Rows are points. Each copy is the shape, with its points in the same order, turned, moved and blurred by noise. Is it also mirrored, or only turned?

Shape (8 x 2):
[[ 5.9 -2.6]
 [-0.7  0.8]
 [ 0.1 -0.3]
 [-1.2  0.6]
 [-2.2 -1.0]
 [ 4.3 -4.0]
 [-3.6  2.7]
 [ 1.6 -0.5]]
Copy 1 (8 x 2):
[[-6.3  0.0]
 [ 0.8 -0.7]
 [-0.1 -1.0]
 [ 1.3 -0.9]
 [ 1.4 -3.2]
 [-5.4 -1.8]
 [ 4.1 -1.1]
 [-1.4 -0.5]]
Copy 1 is: mirrored
Copy 2, 8 rows:
[[ 6.1  0.6]
 [-1.6 -1.0]
 [-0.6 -1.3]
 [-2.2 -0.6]
 [-2.0 -2.4]
 [ 4.9 -1.5]
 [-4.8 -0.1]
 [ 1.6 -0.4]]
Copy 2 is: only turned
Copy 3 (8 x 2):
[[-2.9 -4.1]
 [ 1.4  2.0]
 [ 0.3  1.3]
 [ 1.2  2.4]
 [-0.2  3.5]
 [-4.1 -2.3]
 [ 3.8  4.5]
 [-0.2 -0.1]]
Copy 3 is: only turned

Shape, 9 rows:
[[-2.7  1.4  2.2  0.4]
 [-1.3  3.8 -1.7  1.5]
 [ 5.5  0.7 -3.0  3.0]
 [ 3.7 -1.8  2.0  0.6]
 [-2.3 -0.5  0.3 -3.3]
 [ 1.3  1.5  2.5  1.3]
 [-1.9 -2.2 -5.1  5.6]
 [ 0.4 -1.8 -0.8 -3.0]
 [-0.8 -2.6  0.3  4.1]]
Copy 1, 9 rows:
[[ 1.2  1.3 -1.8 -3.1]
 [-1.1 -2.7 -1.6 -4.3]
 [-5.2 -3.6  3.4 -0.6]
 [-0.8  1.0  3.5  1.1]
 [ 2.9 -0.8 -2.6  0.6]
 [ 0.0  0.7  1.7 -2.6]
 [-7.6 -0.2 -4.2 -0.8]
 [ 1.0 -1.7 -1.1  2.3]
 [-3.8  2.9 -1.2 -0.3]]
Copy 1 is: mirrored
Copy 2, 9 rows:
[[ 3.6 -0.1  0.5 -2.0]
 [ 1.2  2.3  4.6  0.4]
 [-5.0  4.8  0.7 -1.1]
 [-2.1  2.6 -3.6 -3.1]
 [ 2.8 -0.6 -2.1  1.8]
 [ 1.6  2.2 -0.6 -3.3]
 [-4.5 -3.5  4.5 -0.2]
 [ 0.0  1.1 -3.5  2.1]
 [-1.9 -2.0  0.9 -2.9]]
Copy 2 is: mirrored

Shape, 12 rows:
[[ 2.7  0.5 -2.3  0.0 -2.0  2.3]
 [ 0.0 -0.6  6.9  3.2  2.0  3.1]
 [ 3.4 -0.8 -2.7 -5.3  7.7  2.5]
 [-3.3 -1.0 -0.9  4.1 -0.6  0.7]
 [ 2.9 -0.8 -1.9  1.6 -1.3  1.7]
 [ 1.7 -0.4 -2.1  3.0  0.9  2.5]
 [ 0.9 -0.6 -1.5  3.4  0.6 -0.4]
 [ 3.5  5.0 -1.8  4.2  2.3  2.7]
 [-0.1  0.3  0.5 -2.4 -1.5 -2.8]
 [-1.6 -0.3 -2.6  3.4 -1.4  2.1]
 [ 2.4 -0.6 -2.3  0.2 -0.7  0.6]
 [ 3.9  3.3 -1.3  1.4 -1.8  0.5]]
Copy 1 (12 x 6):
[[ 2.1 -1.3 -3.2 -1.6 -1.8 -0.3]
 [-5.2  1.0 -2.0  4.9  3.2 -1.5]
 [ 7.9  2.7 -4.6  4.3  4.3  1.7]
 [-1.7 -1.2 -0.2  3.7 -4.4  1.2]
 [ 1.8 -1.0 -3.8  1.0 -2.0 -2.2]
 [ 1.5  0.6 -4.2  2.1 -2.3 -2.1]
 [ 0.8 -1.3 -1.4  3.0 -3.0 -2.3]
 [ 1.5  5.3 -2.0  0.6 -1.9 -3.2]
 [ 2.2 -3.8  2.3  0.7  0.9  1.1]
 [-0.8 -0.5 -2.9  2.4 -5.0  1.2]
 [ 2.5 -1.8 -2.6  1.0 -1.4 -1.2]
 [ 1.9  0.5 -0.8 -2.4 -1.3 -3.1]]
Copy 1 is: mirrored
Copy 2, 12 rows:
[[-3.1  0.3  1.1  1.6 -2.4  0.6]
 [ 0.8 -4.7  2.4 -7.2 -0.5  0.3]
 [ 5.7 -4.0 -1.7  5.3 -5.4 -0.2]
 [-2.3 -1.4  3.8 -0.8  3.8 -1.4]
 [-4.2 -1.2  0.2  0.9 -1.6  0.0]
 [-2.9 -3.3  1.1  1.2 -0.2  1.1]
 [-2.4 -2.3  0.1  0.4  2.3  0.9]
 [-2.3 -3.8  2.7  1.4 -0.9  6.9]
 [ 0.9  3.5 -1.1 -0.7  0.3 -0.6]
 [-3.5 -1.3  3.4  1.1  1.8 -0.5]
 [-2.2 -0.6 -0.5  2.0 -0.7  0.7]
 [-3.6  0.7  0.8  0.1 -1.6  4.4]]
Copy 2 is: mirrored
Copy 3:
[[-1.4  1.9 -2.3 -1.8 -1.9  3.3]
 [ 1.4  3.4 -1.6 -1.1  6.2 -2.6]
 [ 6.5 -0.2 -2.8 -0.2  2.2  9.1]
 [-3.9 -2.7 -1.6  0.8  2.1 -1.0]
 [-2.8  1.6 -2.1 -1.8 -0.1  3.7]
 [-2.2  1.3 -4.0 -0.1  0.7  2.9]
 [-3.5  0.3 -1.7  1.3  1.5  2.5]
 [-1.2  3.6 -6.7  3.1 -0.3  2.8]
 [ 0.5  0.0  3.4  0.7 -1.3  1.8]
 [-3.7 -1.7 -2.8 -0.4  0.2  0.7]
 [-1.4  0.6 -1.5 -0.6 -1.1  3.9]
 [-1.8  3.6 -2.3  0.9 -2.9  2.7]]
Copy 3 is: only turned
